Every row gives one point. The points of each table are mixes of a few directions, plus a little noise. How many directions does each table use, and how many do they share? Where both have some left over, give the other angles between the two spaces (their principal angles), to ten degrees, smallest first.

First (6 x 3)
[[ 1.22  0.75  4.80]
 [ 0.08  0.06  0.33]
 [-0.66 -0.43 -2.67]
 [-0.63 -0.40 -2.50]
 [-0.03 -0.03 -0.14]
 [ 0.04  0.02  0.18]]
Second (6 x 3)
[[ 1.08 -0.48 -1.05]
 [-2.19  0.88  2.04]
 [-0.28  0.13  0.28]
 [ 1.55 -0.66 -1.46]
 [ 2.22 -0.93 -2.08]
 [-2.46  1.03  2.27]]
Directions: first 1, second 1, shared 0; angles 60

First (6 x 4)
[[ 1.93 -0.25  4.09 -0.97]
 [-1.20  0.24  0.82  2.47]
 [ 1.68  0.29 -0.93 -1.35]
 [-1.43 -0.94 -0.80 -1.78]
 [-0.31  0.01 -1.32 -0.47]
 [-0.65  0.72 -2.01  2.01]]
Second (5 x 4)
[[-0.17  0.95 -3.25  1.55]
 [-1.52 -0.19  0.38  1.20]
 [ 3.12  1.23 -0.46  0.18]
 [-0.15 -0.68  0.99 -1.40]
 [-1.29 -1.32  2.37 -1.54]]
Directions: first 3, second 3, shared 3

First (10 x 8)
[[ 1.04  1.51  0.64  0.15  2.01 -1.60 -4.13 -0.17]
 [ 0.54  2.04  0.39  0.25 -0.39 -0.20 -2.56  1.38]
 [-1.26 -1.58 -1.32 -0.68 -2.29  1.68  3.05  0.04]
 [ 0.27 -0.88 -0.02  0.76  0.08 -1.42 -2.05 -0.73]
 [-0.25  0.69 -0.94  0.86  0.91 -0.69 -2.15 -1.79]
 [-0.61 -0.17 -0.09  1.07 -0.07  0.88  3.63 -0.95]
 [ 0.23 -1.27  0.98  0.40 -0.93 -0.04  2.13  0.86]
 [-0.24  0.08  0.39 -0.65 -0.39  1.36  3.18  0.92]
 [-0.09 -3.20 -0.41 -2.41  2.89 -0.64  0.91 -2.20]
 [ 0.39  2.81  0.41  0.26 -1.83  0.65 -1.95  2.60]]
Second (7 x 8)
[[ 0.24 -0.08 -0.21  0.09 -0.02 -0.07  0.07 -0.03]
 [-0.94  0.22  0.86 -0.22  0.08  0.24 -0.31  0.26]
 [-0.38  0.05  0.34 -0.07  0.07  0.06 -0.08  0.13]
 [-4.58  0.91  3.96 -1.00  0.55  1.16 -1.47  1.11]
 [-2.08  0.42  1.80 -0.52  0.31  0.51 -0.66  0.50]
 [ 2.58 -0.48 -2.20  0.56 -0.34 -0.60  0.83 -0.68]
 [ 5.21 -0.98 -4.51  1.12 -0.60 -1.23  1.67 -1.27]]
Directions: first 5, second 1, shared 0; angles 70

First (7 x 9)
[[-1.80 -1.03 -2.18  0.97  2.71 -2.04 -1.09  3.47  4.04]
 [ 0.27 -0.16  0.06  0.95 -2.84  1.67 -0.12  0.01 -2.50]
 [-0.30 -0.90  0.83  0.04 -1.37  3.35  0.11 -0.95 -2.21]
 [-1.31 -0.83 -1.61  1.02  1.64  0.36  0.10  0.46  1.06]
 [ 0.92  1.40 -0.38 -0.35  0.96 -2.90  0.58 -0.68  0.91]
 [ 0.96  0.23  2.27 -1.39 -1.54  1.15 -0.23 -0.45 -1.33]
 [ 1.33  1.37  1.02 -1.16  0.43 -1.52  0.76 -1.73 -0.07]]
Second (8 x 9)
[[ 0.86 -1.22  0.51 -2.62 -2.83 -0.27 -1.80 -2.78 -0.12]
 [-1.89 -1.07  0.63  1.15  1.94  2.43 -0.12  3.93  1.07]
 [ 0.26  1.09  0.96  0.05  2.21  1.03  1.93 -1.34 -0.91]
 [-0.18 -0.07 -3.59  2.22 -2.08 -2.21 -0.63  0.17 -0.16]
 [ 0.24  0.14  0.58 -0.28 -0.13  0.58  0.25 -0.55 -0.61]
 [ 0.68  1.37  1.59  1.52 -1.86  0.85  0.50  2.98 -2.11]
 [-1.02 -1.32 -0.60 -1.30  2.49 -0.31 -0.54 -0.82  2.59]
 [ 1.07  1.09 -0.10 -0.74  0.25 -2.12  0.43 -1.62  0.25]]
Directions: first 4, second 5, shared 4
